Each point is reached from the start by the listed moves, each made 0, 1 or 2 times, or once backwards (-1), plus a little noise. Is the number of moves made odd or even? Then give how often each move was made.

Moves:
(1): .03 .06 .41 -.23
(2): .26 .24 -.03 .08
Start: .16 .07 -.07 -.24
Points:
.69 .55 -.10 -.09 => even (0, 2)
-.11 -.17 -.04 -.34 => odd (0, -1)

Moves:
(1): .20 .21 .10 .01 .02 .05 .00 .01 -.12
(2): -.19 .07 -.04 -.20 -.02 -.29 .01 -.08 .02
(3): -.05 .12 .14 .09 .14 -.07 -.13 -.05 .07
(4): .02 -.02 -.26 .09 -.02 .00 .00 -.07 -.09
(5): .03 -.04 .00 -.08 .15 .20 .03 -.03 .15
(6): -.02 .14 -.11 -.09 .06 .03 .04 .15 .23
(7): .03 -.18 .05 .00 .19 -.07 .02 .19 -.03
(8): .13 .06 -.09 -.05 -.02 -.07 -.18 .14 -.06
(9): .26 -.07 .12 -.13 -.14 -.12 .12 .02 .05
Start: -.01 .07 -.05 .00 -.02 -.03 -.11 -.02 .07
Points:
.44 .34 -.20 -.13 .05 .88 .11 .01 .43 => odd (1, -1, -1, 0, 2, 1, -1, 0, 0)
-.05 .20 -.65 -.01 .41 -.08 -.36 .07 -.19 => even (1, 1, 0, 2, 1, 0, 1, 1, -1)
-.07 -.02 -.94 -.07 .36 .78 -.15 .39 .66 => even (-1, -1, -1, 1, 2, 2, 0, 1, -1)
